Each row is a point. Any point is a mix of the corners, with weights that add up to 1. It lies inside the corners' shape when no weight is negative. Say inside or outside, and name the corners with a negative weight.

Corners:
(1): -6  -51
(2): 10  19
(3): -5  79
Points:
-5  -20 -> inside
-1  -23 -> inside
1  38 -> inside
7  47 -> outside (1)
-5  -8 -> inside
-5  -3 -> inside
4  59 -> outside (1)

Corners:
(1): 7  -63  31  14  -5  -17
(2): -22  36  -19  3  6  39
(3): 11  43  -14  52  -23  -10
(4): 5  -36  -10  -47  67  13
(5): -23  50  -43  4  -1  -14
(6): -5  -21  95  -25  -17  14
(7): 11  27  -38  -33  -4  1
Points:
-2  -19  3  -14  28  3 -> outside (7)
-6  25  -17  -7  0  16 -> inside
-7  -3  27  -28  -1  12 -> outside (3)
-2  -13  0  -28  14  20 -> outside (3, 5)
-3  -7  -4  -25  20  11 -> outside (3)
4  -21  42  -19  0  12 -> outside (5)

Corners:
(1): -95  29  -14  -22  -49  -26  -8  47  27  -1  -24
(2): -25  9  61  21  43  -17  -44  23  -32  -34  47
(3): 10  38  0  -9  -11  2  -10  40  -16  -20  34
(4): 9  11  -49  5  2  -24  14  -41  -18  62  17
(5): -47  10  -31  -21  -21  -36  28  75  -22  -65  8
(6): -12  -17  -60  4  5  28  -3  -8  8  60  20
(7): -63  28  -67  25  -26  -41  -37  23  4  -4  -18
(8): 19  5  58  -12  12  -6  -6  -2  -26  -4  -5
(9): 16  23  25  -20  64  -10  0  12  -25  2  7
(10): -22  16  -11  2  24  3  23  -48  -5  22  -8
(11): -33  18  27  17  16  9  -4  20  -50  9  15
(12): 0  20  -18  18  2  -7  46  -11  25  62  -11
Points:
-28  11  -21  8  -6  2  -4  -5  4  37  3 -> outside (5, 9)
-17  24  11  -14  14  -16  6  11  -29  -14  -4 -> outside (2, 6, 12)
-17  18  -16  7  4  -13  1  3  -16  21  8 -> inside
-16  15  -16  -6  10  -17  7  14  -14  3  7 -> inside
-21  24  -41  -6  -9  -14  16  16  5  12  0 -> outside (2, 8, 11)
-30  26  -14  -11  -11  -31  1  18  -27  -10  -1 -> outside (2, 6, 12)
-41  30  -25  -6  -14  -32  -2  25  3  -7  -2 -> outside (6, 8, 11)
-28  14  -1  5  11  -10  -5  -4  -2  26  2 -> outside (3, 5)

Corners:
(1): -34  21  -42  -10  -14  29  88  10  47  -18  16  22  35  -17  27  4  5  44
(2): 25  -63  3  -12  45  -56  53  -37  -6  -21  -18  -13  29  44  7  20  15  -18
(3): -57  28  -46  -10  -10  78  -4  -31  -34  71  17  12  10  -26  17  9  58  -3
(4): 19  -18  15  -15  31  -25  13  11  27  -18  -63  59  -16  -8  -6  0  41  32
(5): 13  -13  -9  37  -8  -2  4  -18  21  -32  15  -52  -5  -42  -8  -2  4  4
(6): -20  23  -6  46  27  -38  11  2  -27  -13  -4  20  23  31  -21  -21  -4  -54
(7): -22  -3  -5  24  18  -10  25  -27  30  18  27  4  7  -14  67  19  20  -39
(8): -1  20  -24  46  -4  55  29  13  8  22  20  47  -28  7  -34  20  -25  31
(9): -6  43  -9  -19  -32  -13  16  2  45  -43  2  9  -2  46  6  16  28  9
(10): 22  -4  5  -18  -28  -23  -7  13  50  -14  -21  50  1  6  24  -18  -10  39
(11): 49  27  8  -4  -10  34  6  -17  4  -19  -12  7  30  -8  5  -37  -6  -38
(12): 10  -13  17  -61  -44  35  56  41  18  -90  22  -30  -40  -15  40  -20  63  80
(13): -31  75  -37  11  14  0  -6  -10  -40  12  24  22  12  23  45  4  -43  -75
(14): -20  -35  -26  1  23  -8  43  -23  -41  -92  19  49  12  33  11  10  -79  -95
(15): -12  -2  -13  -21  -6  -1  34  24  -18  -15  -18  7  12  3  17  -13  4  -51
(16): -19  -26  34  -48  5  0  4  -18  32  -21  6  -23  13  10  -16  18  11  15
(17): 10  -55  5  -52  -10  27  73  -41  6  -21  -22  30  -52  21  31  -35  -17  1
(18): 13  19  -38  -2  46  57  8  18  -17  -18  4  46  -25  1  5  -67  -25  -75
(19): -14  -17  -1  64  63  -4  -11  1  -11  -31  -35  -36  11  73  24  12  37  0
Points:
3  -6  -5  7  22  -23  35  -6  2  -40  -10  10  4  19  27  -10  4  -36 -> outside (3, 8, 10, 16)
-11  3  -5  -14  -7  2  42  -3  4  -26  9  5  2  0  12  1  14  -5 -> outside (10, 18, 19)
7  -10  0  2  12  3  20  -7  3  -32  1  -2  -4  22  19  -12  -6  -26 -> outside (1, 3, 4)
-11  -3  -10  7  14  3  12  -14  -1  -10  -6  11  6  0  15  -8  -6  -30 -> outside (2, 8, 9, 12)
-4  1  -11  -10  5  7  25  -5  2  -21  1  10  0  10  18  -3  -1  -17 -> outside (6)

Corners:
(1): 27  -18  49  -16  28  28  13  27  21  5  7  4  27  -11  22  -26  -95  -15  -21  -23
(2): -4  17  4  -8  8  22  7  20  -21  5  -7  23  -2  26  23  -17  -13  -27  5  9
(3): 24  -4  -4  25  -9  12  14  16  10  18  -13  -17  20  -5  3  -26  35  3  61  -23
(4): 6  1  -6  -3  9  -4  4  -35  12  -7  -19  -10  27  19  3  49  27  -27  34  -41
(5): -1  -3  4  -7  5  -15  9  2  0  -5  -13  9  -2  -16  -14  -7  30  -34  -6  7
(6): -2  15  3  5  -11  10  3  16  19  -8  48  9  -13  -8  4  1  -8  -9  -7  29
(7): 8  -28  22  -22  -24  35  11  11  18  0  14  2  7  -6  -7  30  10  21  0  27
(8): 48  19  36  -3  -13  16  0  11  9  -7  -4  18  15  10  13  -18  35  -14  -2  -5
(9): 6  -40  14  -9  -15  27  3  -18  -9  -8  21  12  20  -3  -1  2  11  -21  1  22
(10): 7  3  21  -9  7  2  -20  22  3  20  -7  25  43  31  -9  -23  27  57  25  -13
(11): 2  -3  -6  -8  20  29  6  -54  -20  -13  -14  8  13  -27  9  -20  -17  -29  6  -9
(12): 7  18  -8  25  15  -10  -25  12  -21  -9  -11  21  24  16  -33  23  20  5  -22  18
(13): 20  12  -4  -10  23  10  7  24  15  -4  11  11  32  12  14  -37  30  -31  -2  14
(14): 5  3  -22  25  6  22  -8  27  10  22  -7  16  -86  -4  -22  -18  -23  -39  7  27
(15): 14  7  35  23  21  10  -18  -37  10  -13  -6  -3  6  11  -28  -20  24  24  -27  29
(16): 5  8  -7  -8  -6  8  8  20  -48  38  27  7  -36  -19  11  -1  23  -31  -8  19
(17): -8  10  -1  43  9  -4  -12  4  5  11  7  7  30  -13  14  -5  32  -36  -8  23
(18): -1  7  4  -4  -20  3  -33  18  -32  85  -23  -23  54  10  22  18  18  -15  -11  -1
(19): 37  -24  -5  -18  -6  8  10  -37  18  60  4  2  28  13  13  -1  12  -25  45  19
(20): 8  20  17  7  -18  25  18  18  -48  26  -2  4  43  -14  11  -11  6  -8  -25  -44
(21): 0  -40  -10  26  1  0  16  -36  -6  -23  16  -12  -23  -8  -10  -17  -11  67  -25  21
Points:
12  -8  -4  -2  -7  7  7  -11  -10  16  -1  2  22  -2  8  8  28  -22  9  5 -> outside (1, 6, 10, 14, 15)
5  5  8  9  2  9  -1  8  -3  4  3  6  11  -2  3  -7  10  -11  -5  5 -> outside (19)
15  -1  17  -9  -9  8  5  13  0  13  7  13  27  3  6  10  17  -17  16  -3 -> outside (11, 13, 14, 15, 18, 21)
8  -3  0  -3  -6  12  3  2  -2  10  1  5  14  3  1  -1  13  -4  7  3 -> outside (1, 15, 16, 17)
7  -1  4  0  5  11  3  -8  -5  3  -3  6  11  1  3  -6  6  -8  4  -1 -> inside
13  0  0  8  6  2  -4  -19  12  -7  8  9  -7  2  -14  3  26  1  -2  24 -> outside (1, 2, 3, 9, 18, 20)

Corners:
(1): 20  45  -35  -90  12  -27  -24  13  47  -51  50  4  -24  17  16  10  45  -17  32  25
(2): 22  38  30  -16  -13  41  -35  -9  8  -30  14  -12  -9  -57  -32  -24  -10  -15  4  38
(3): 26  -16  -3  -12  7  0  -28  7  57  -38  15  47  -11  -20  -15  -12  21  3  54  -35
(4): 31  13  17  -24  -72  41  1  -33  15  -46  -26  4  -9  2  -17  -12  29  23  -44  15
(5): -10  34  5  -23  -76  5  -29  -15  0  -15  -15  2  19  -37  -51  15  29  -44  24  52
(6): 25  -17  -2  92  22  27  0  -15  23  23  0  -5  18  -5  -4  20  -26  61  -19  18
(7): -19  32  -2  62  27  -46  65  29  -38  32  -4  4  53  25  -37  23  10  1  -68  -18
(8): 17  -47  2  10  30  -7  32  11  -33  47  9  10  32  16  -22  -6  41  33  11  -41
(9): -26  53  -3  -22  -53  42  -24  -12  30  -19  -23  -67  10  17  -17  17  29  -73  -38  30
(10): -25  -5  -16  22  -15  -27  -35  -28  -7  -36  9  -26  -66  -28  -29  7  43  -42  -59  49
(11): 20  4  -33  21  42  19  22  -2  -27  2  -2  5  -11  44  -10  -10  -7  26  10  -4
(12): -29  10  -46  -4  6  -7  56  6  15  47  -27  -22  -18  9  -74  -8  -44  7  11  -18
(13): 9  45  -30  -59  17  -3  -21  -40  24  -44  -39  -25  -7  -52  -5  -21  40  -35  5  66
(14): 22  -30  -30  35  -51  25  46  47  -14  33  -10  34  14  -7  -11  8  24  23  0  -40
(15): 6  35  -37  -65  -11  -13  -95  22  40  -41  25  22  -27  35  13  -8  4  -34  6  31
(16): 66  -42  -21  -37  46  35  16  47  15  -24  -26  -18  -10  25  -19  22  -1  14  -29  -1
(17): -43  -55  -2  71  -3  -11  58  58  43  36  -2  26  25  63  -49  -52  -27  35  -8  -10
(18): -39  27  18  -24  -40  2  -53  15  -18  -26  -23  -13  -30  -5  -33  -15  64  -13  -8  14
(19): -48  -22  -12  -17  4  20  44  -16  -7  1  39  27  -32  26  42  45  1  13  -11  -4
(20): 29  5  1  -41  12  1  -39  12  63  2  6  33  -61  22  6  -14  16  -28  36  44
(21): -13  -10  -6  48  -20  -26  74  9  9  23  -10  -20  8  9  2  14  -46  25  7  -41
Points:
-19  16  3  -1  -14  7  -9  -8  13  -5  -2  -5  -12  4  -18  -7  7  -13  -5  18 -> outside (1, 14, 16)
13  4  -11  -8  5  4  -2  14  14  -14  -2  -12  -2  14  -25  3  2  1  -9  4 -> outside (13, 14, 19, 20)
28  -6  -11  -1  -6  6  -9  1  19  -14  -4  12  2  -2  2  24  18  -6  -14  3 -> outside (1, 2, 11, 12, 17, 18)
-14  10  -23  8  -11  -11  24  4  14  -2  4  27  4  10  -13  0  -3  23  17  -14 -> outside (2, 8, 9, 10, 16, 20)
1  4  -11  -4  -10  1  -15  3  17  -15  0  2  -16  6  -16  -2  13  -6  -11  15 -> inside
4  -2  -8  13  0  -2  16  8  4  0  4  8  7  10  -12  6  13  2  -15  6 -> outside (12, 18)
-13  14  0  4  -18  6  -11  -12  10  -8  -1  -1  -8  -5  -19  -1  9  -8  -7  20 -> outside (1, 14, 16)
3  -11  -8  21  8  2  30  13  0  10  -8  1  -4  16  -14  0  -6  19  -21  -3 -> outside (1, 3, 5, 9)
